Every row gives one point. A path goes straight from each point to the next, and from the last back to the first. The post is the endless flat space through its rows: a point in 2 columns, a line in 3, a plane in 4, and so on, so that a path can go around it. Count how often the path circles the post. Going back the other way cancels.

Post (1 x 2):
[[-5 -2]]
Path (25 x 2):
[[-48  18]
 [-65 -31]
 [-32  27]
 [-33  48]
 [-45  11]
 [ -9 -39]
 [ 55 -55]
 [ 30   8]
 [-16  45]
 [-40   6]
 [-43 -23]
 [  7 -52]
 [ 23   1]
 [ 28  51]
 [-29  26]
 [-54 -23]
 [  0 -54]
 [ 68 -22]
 [ 11  27]
 [-12  25]
 [-65  -4]
 [-28 -55]
 [ 27 -67]
 [ 28   9]
 [ -7  35]]
Times around: 4

Post (8 x 9):
[[ 35  17  10 -21 -20   7 -36 -45 -24]
 [ 29  13  19  14  48  -9  53  60 -35]
 [ 13  -6  58   8  47 -18  42   2 -20]
 [-44  -2  43 -28   1  79  39 -13 -18]
 [ 37  19 -15  31 -16 -13 -46 -50  20]
 [ 47  44  28  14  13   7  66  41   9]
 [  0  37  23   2 -32  11 -58 -17  10]
 [ 27  57  -7  44 -45 -52   4 -29  -5]]
Path (27 x 9):
[[ 39 -14  41  -4  11  49 -25 -31 -12]
 [-17 -19   0  51   9 -49   8  53 -63]
 [ 48   7 -18   8  24 -60  23  42   2]
 [ 27  -2 -18   2  56 -24 -58  53 -33]
 [  0  91  34   2   3 -27  36  -5 -14]
 [ 66  40  -2  45  16   3  -4 -20  13]
 [ 60  30  24  -4  19  31 -63  32 -26]
 [  9  71  34  11 -40  10  -4 -78  32]
 [-37  83  14 -10 -36  17 -68  17  40]
 [-54  34  29  36 -16 -32 -24 -28   8]
 [-40   0  59 -28  40  17  47  -7 -70]
 [ 97  59  21  23  11 -23   8  28   9]
 [  3  43  13  30 -71  53  12 -22  21]
 [ 20 -56  20 -43 -20  39   1 -62 -56]
 [  3  11   4  20  -9   8  76  -3  24]
 [ 40  69  -4  35 -11 -27  56 -14  56]
 [-52  75  26  -2 -28  -4 100 -47 -47]
 [ 36  42 -13 -51  25  18   1 -13 -25]
 [ 33  29  -6  -1  -5 -31  25  12   3]
 [ 25  19 -10  -3 -23  46  23  61   8]
 [ 39  13  83 -12 -33  31  18  -3 -15]
 [107 -28  51  36  22  19 -41 -53  67]
 [ 10  -1   9  18 -16  21  77  22  -7]
 [ 28   5  -1 -22 -11 -26  80 -12 -53]
 [ 12  37  15  30  26 -89  57 -10 -14]
 [ 24  66  26   2   4  47  -3 -31  45]
 [ -7  12  17  38  -6  32  17 -60  17]]
Times around: 2

Post (17 x 18):
[[  12   -2    0   17  -33   -3  -19  -33   15  -21    0   17   54   -1
   -12   20  -11  -22]
 [ -21   73  -36   23  -19  -12   28   11   45  -16 -121   82   -2   23
    -7   16  -64  -33]
 [ -14   10   21    4   -5  -10   16    7  -16   -3   18   -7  -10    3
    14  -16  -12   39]
 [  17  -26   -1  -66   10   44   -8  -11  -45   -9    2    5   -5   13
   -21   -5  -14    2]
 [ -30   11  -46   31    2  -33  -13   -5  -16   -5  -23  -18   -2  -17
    27    4   42  -33]
 [  38   -5   -1  -26   10   25  -14  -26    4    4    8    2  -29  -15
    10  -22   24    8]
 [   5  -48   11  -21   45  -49   -1    5   29  -20  -27    9   -7   37
    19  -24   -1  -15]
 [  36   -3  -22   10   -5  -18  -29  -17   11   21   23   14  -30  -13
   -10   -9    2   38]
 [  55  -15  -32  -13  -19    5    8    3   -2  -25   -5  -27   17   -5
    -5   -8    2   17]
 [ -12  -12    8   65   -4  -29  -20  -15   16    8    1  -54   -1  -27
   -16   32    3   -6]
 [   0   22   14   27   35  -25  -18  -19  -27   10   -2  -15  -29    5
     3   28   33    2]
 [   8   20  -11    4   -8  -16  -15   21  -16   11    4  -39   12   10
     3  -30   35  -18]
 [   4   47    0  -22    9   -2   48   46  -34   25  -11   39   -6  -22
    20    7    7   14]
 [  -1    9  -12   13  -15   -7   22    9    6    6   25  -37  -16   -6
     9   33    3    1]
 [   2   20  -30   29   25   -7   -9   17  -32    2   11    0  -18  -13
    23  -22   34  -21]
 [  10  -35   16    8  -10   17   16  -12   -7   25   -2   11  -38    8
    12   17    3   -1]
 [  45  -19    1  -10    2  -25  -21    9   15    9    7  -15  -23   -5
    35  -11  -12   21]]
Path (25 x 18):
[[ 25  -7  10  -1   1 -26 -30 -17   6  17 -35   6 -24   7  33 -35  13 -10]
 [ 65  29 -53  83 -16 -37  -5  11   7  31  -1 -10  23 -16 -12  16  26  20]
 [ 36 -56 -28  76  39 -56 -38   3  67  22 -44 -37 -44 -15  29  42  24 -22]
 [  0 -18   0  -5  14   8 -23 -10 -55   0 -19  -5  33  76  -1 -22  45 -20]
 [ 44 -25 -25  61  10 -70 -24  11  21 -29  30  -9 -13 -23  15   7  50  50]
 [ 21  -7  20  -8  14 -49  37 -21 -45 -48  44   5  -1  13  15  35  14  44]
 [ -3  35  19   4  32   7  24 -13 -30  -1  -5  -3   6 -28 -40  45  -8   3]
 [  8  50 -46 -45 -53  52  62  23 -22  22 -13  53  -2  10  22  34 -52 -16]
 [  2 -43  -5  13  -9 -32   4 -48  28 -10  23  31  15   8  -7 -44  19  -3]
 [ -6   5 -27  20  45  -8  44  -6  20  -3 -21  25 -20  21   4  70  -5 -37]
 [  6 -32 -46 -32  -7  -2   1  -1  21 -53 -51  -3  35  18   3 -67   6   5]
 [-19  16 -13 -12 -34  20 -26 -26 -25  -5 -13  10  17 -14  16  46   6 -57]
 [ 26 -33   9  19  11   4 -20 -18 -74 -38  -6 -12  51  -4  12   4  52 -59]
 [ -5  13  18  61  24 -36  95  26  30   9  53 -84 -12 -16   3  20  10  20]
 [ 22  -9 -35  21   3   6   1  20 -14 -16 -19  -8  30  41   1 -17 -33   0]
 [ 24  -7  30 -49  43  28 -24 -18   0 -46 -14  -6 -15   1  28   0  41  -1]
 [ 54  32  24 -13 -18   3  -4  -4 -23 -25 -19   4   5  -8  27   5  45   4]
 [ 31 -22  -2 -17   0 -29 -36  -8   1   4 -20   9 -41  -1  -4   7 -25  48]
 [  3  35   1  13  29 -32  34  -6 -14  -5  11   0  -2 -39 -15  45   5 -10]
 [-30  25   4 -13 -21   7  26   2 -54  26 -31   4   3 -16  10 -37 -15  34]
 [ 13  21 -17  26   1  -9 -12  -4 -22  -5  13  34  28 -26  12  46 -21  10]
 [-15  24 -34   0 -67  31  42  32  10 -34   0 -35  16  20  17 -21 -31  15]
 [ 46  41  13 -34 -11 -19  11 -12  25  11 -42  -8  41  23  29 -14  10  21]
 [  3  16  -3 -24  11  22 -36   5 -31 -39  -8  16  -5  48  49 -80 -34 -33]
 [ 42 -20 -18  24 -25  -2  -4  25 -19 -11  14 -16 -31  29   6 -30 -32  23]]
Times around: 3
